Each row of a before or after table is a point. The points were changed in one or more steps. Then noise was added and the rows were shuffled. The steps act on how far a point lies along the listed directions, d1 being the first. Write out the steps. A step turns or swaps two directions, mirrors them in a line or flattens them onto one, adds a multiple of one to another, or multiplies one. Angles are multiples of 10 degrees, from the lower direction toward the higher: turns from -170 to 170, lines from 10 to 170 but not 90. Use the fewest steps. Two steps may share a direction if one is a turn and the other turns, adds or multiplies; they go together, in the order done. Otherwise the lowest direction goes first.

Directions:
(1): [ 21.3  -0.6 -24.8]
(2): [24.8  2.3 21.3]
(3): [-1.3 32.7 -1.9]
Before, 8 rows:
[[-1.7  6.4  4.7]
 [ 3.7 -2.6  0.3]
 [ 1.8 -0.2  4.8]
 [ 0.2 -4.2  4.2]
 [11.2  5.0 -3.1]
 [ 1.6 -4.0 -6.7]
 [-2.7  1.1 -1.5]
 [-3.4 -1.7 -0.8]]
After (8 x 3):
[[  5.9  -8.3  -1.8]
 [  8.1 -11.3 -13.4]
 [ -3.3   3.7  -1.0]
 [ -0.4  -1.3   7.3]
 [ 20.2  14.1 -14.2]
 [ -5.1  -4.9   1.3]
 [ -6.8  19.1   9.2]
 [ -2.7 -12.9   8.0]]
Steps: multiply d1 by 2.5; multiply d3 by 3

Directions:
(1): [ 23.2   8.5   5.5 -32.2  22.6  22.9 -11.8   2.1]
(2): [ 25.6 -10.2 -17.5   7.6 -19.9  -4.3 -34.5 -11.6]
Before:
[[ -5.7   1.5   1.4   2.6  -2.6  -1.4   2.4   4.1]
 [ -8.2   2.7   8.1  -3.4   9.0   1.0  13.3   2.4]
 [ -5.6   2.1   1.3  -0.7   4.4  -3.3   4.0  -0.2]
 [  7.8  -2.6  -5.3   4.5  -7.4  -3.9  -8.7  -2.7]
 [ -4.3  -0.3   0.5   1.1  -1.7  -1.2   1.2  -0.6]
 [ -3.3   0.1  -1.0  -3.4   3.6   2.5   1.1   1.5]
 [ -7.9   1.5   1.3   4.3   0.8  -3.8   6.9  -2.3]
 [  1.3  -2.5  -4.4   1.4  -3.6   1.3   0.5  -2.7]
 [ -4.2   0.8   3.1  -0.3   5.5   0.5  10.5   1.4]
 [ -2.1  -5.8  -5.9  12.2 -10.6  -6.5  -2.2  -1.4]]
After (10 x 8):
[[ 0.1 -2.4 -4.0  2.1 -3.5  0.7  1.3 -2.2]
 [-2.1  0.4 -1.0 -4.1  3.0  2.9  0.0  1.3]
 [ 4.3 -3.4 -5.2  7.4 -9.0 -5.7 -6.2 -2.8]
 [-5.1  0.0  0.8  0.6 -0.6 -0.5  1.5 -0.8]
 [-5.9 -5.3 -3.7 12.8 -9.1 -7.2  2.3 -0.2]
 [-7.7  2.7  2.4  1.9  3.0 -2.5  7.8 -1.5]
 [-3.8  3.0  8.1 -7.7 11.0  3.0 10.4  2.4]
 [-2.2  1.7  3.6 -2.7  7.1  2.4  9.1  1.2]
 [-5.6  2.2  1.8  0.7 -1.5 -0.3  3.3  4.1]
 [-4.3  2.7  1.0 -2.6  5.2 -2.5  3.3 -0.2]]
Steps: turn d1 and d2 by 20 degrees

Directions:
(1): [ -4.5 -21.2 -23.6  -0.9 -18.7  12.1 -21.8   3.8 -20.1  38.3  18.5  -7.6]
(2): [ -4.2  30.4  32.0   4.5  -2.9 -26.8 -16.5 -13.4   0.2  21.9  22.8 -11.4]
(3): [  7.9  10.5  -7.8  -2.9 -28.9  -9.7  12.9   5.7 -31.2 -29.6   9.6 -31.2]
(4): [ 27.9  12.1  -4.8  17.3   5.8  -4.3  41.4   6.5 -15.4  28.6   1.1  13.6]
(5): [ -1.0   2.4 -14.3  41.6  33.5  -0.3 -19.2  -3.5 -19.4 -17.1  13.2   0.3]
Before (13 x 12):
[[  5.3   0.4   2.8   5.3   5.6  -2.5   4.7  -1.7  -0.1   2.2  -0.7   5.0]
 [ -1.7  -3.1  -5.9   0.8   0.2   4.1  -4.4   2.9  -1.1  -4.4  -3.3   2.2]
 [  0.2  -2.0  -6.2   7.5   9.7   0.6  -3.5  -0.9  -0.7   4.4   2.6   5.9]
 [ -2.2  -1.8  -0.7   6.6   5.0   1.8  -3.1   0.9   0.3 -12.1  -2.1   0.1]
 [  5.5   7.3   5.3   7.1   4.7  -2.9   8.0  -1.9  -1.4  -3.3   0.5  -2.8]
 [  4.3  -4.5  -8.9   7.7   0.3   4.4   0.7   2.6  -9.8  -1.8   2.0  -2.0]
 [ -2.5  -0.1  -1.2   3.5  -4.1  -4.4 -11.3  -1.9  -1.5   3.0   7.3  -4.8]
 [  3.9  -0.3  -3.2   0.6  -3.0  -1.7   7.3   2.2  -2.9  -4.5  -1.4  -2.5]
 [ -0.8  -0.1   3.7  -4.2  -1.0   0.7   3.3   0.4   5.8  -0.9  -4.1   2.5]
 [  1.0   4.7   3.1   1.3  -2.7  -5.5  -3.2  -0.4  -3.0  -1.8   5.9  -3.1]
 [  2.1   4.5  -4.4  11.6  -2.0  -3.5   0.3  -0.8 -14.7   4.1  10.3  -9.2]
 [  4.0  -1.8  -7.9   5.2  -0.9   2.6   1.2   0.9 -10.3   4.0   3.6  -0.8]
 [ -1.0  -5.9  -6.6  -2.7  -2.1   5.2   0.2   0.1  -0.2   7.7  -2.3   2.5]]
After, 13 rows:
[[  2.8   7.5   4.0   9.6   5.8  -3.5   2.2  -2.6  -3.9 -12.4   2.4  -7.0]
 [ -0.3  -2.8  -2.7  -3.0  -5.2  -0.8   1.1   1.3  -0.5  -7.4  -1.4  -4.7]
 [ -2.8   0.2  -1.1   9.0   3.9  -4.1 -13.1  -2.9   0.2   3.0   7.0  -0.9]
 [  3.3   0.9 -11.8  19.9  15.5  -1.0  -3.4  -0.8 -11.3  -1.0   7.6   3.2]
 [  0.9   0.2   5.2 -10.2  -6.8   0.4   8.7   1.4   7.7   3.5  -5.9   2.7]
 [ -1.4  -3.8  -7.7   5.1   4.2   4.8  -6.0   2.6  -2.3  -1.6  -2.1   4.4]
 [  0.4  -6.2 -12.7  15.0   6.1   5.2  -9.8   1.2 -13.7  -8.7   5.7  -4.4]
 [  0.8  -5.5  -6.6  -5.9  -7.3   4.8   4.3   1.1  -1.7  10.3  -2.4   1.1]
 [ -4.6   3.3  -6.5  19.6   6.6  -3.2 -14.3  -3.4 -16.3  -9.8  13.3 -12.6]
 [ -2.3  -2.6  -4.1  17.3  15.4   2.8  -8.1   0.1  -2.5 -11.4   0.4   3.1]
 [ -1.3   4.1   4.0   2.5   1.2  -5.0  -7.3  -1.5  -0.1  -4.7   5.2  -1.7]
 [  6.3   2.3   0.6   8.2   4.1  -4.3   5.1  -1.3  -6.2  -4.4   1.8   0.2]
 [  0.5  -2.7 -10.4   9.3   1.3   2.7  -6.7  -0.1 -13.6  -3.8   6.6  -4.7]]
Steps: add -0.3 times d2 to d1; turn d3 and d4 by -60 degrees; multiply d5 by 2.5
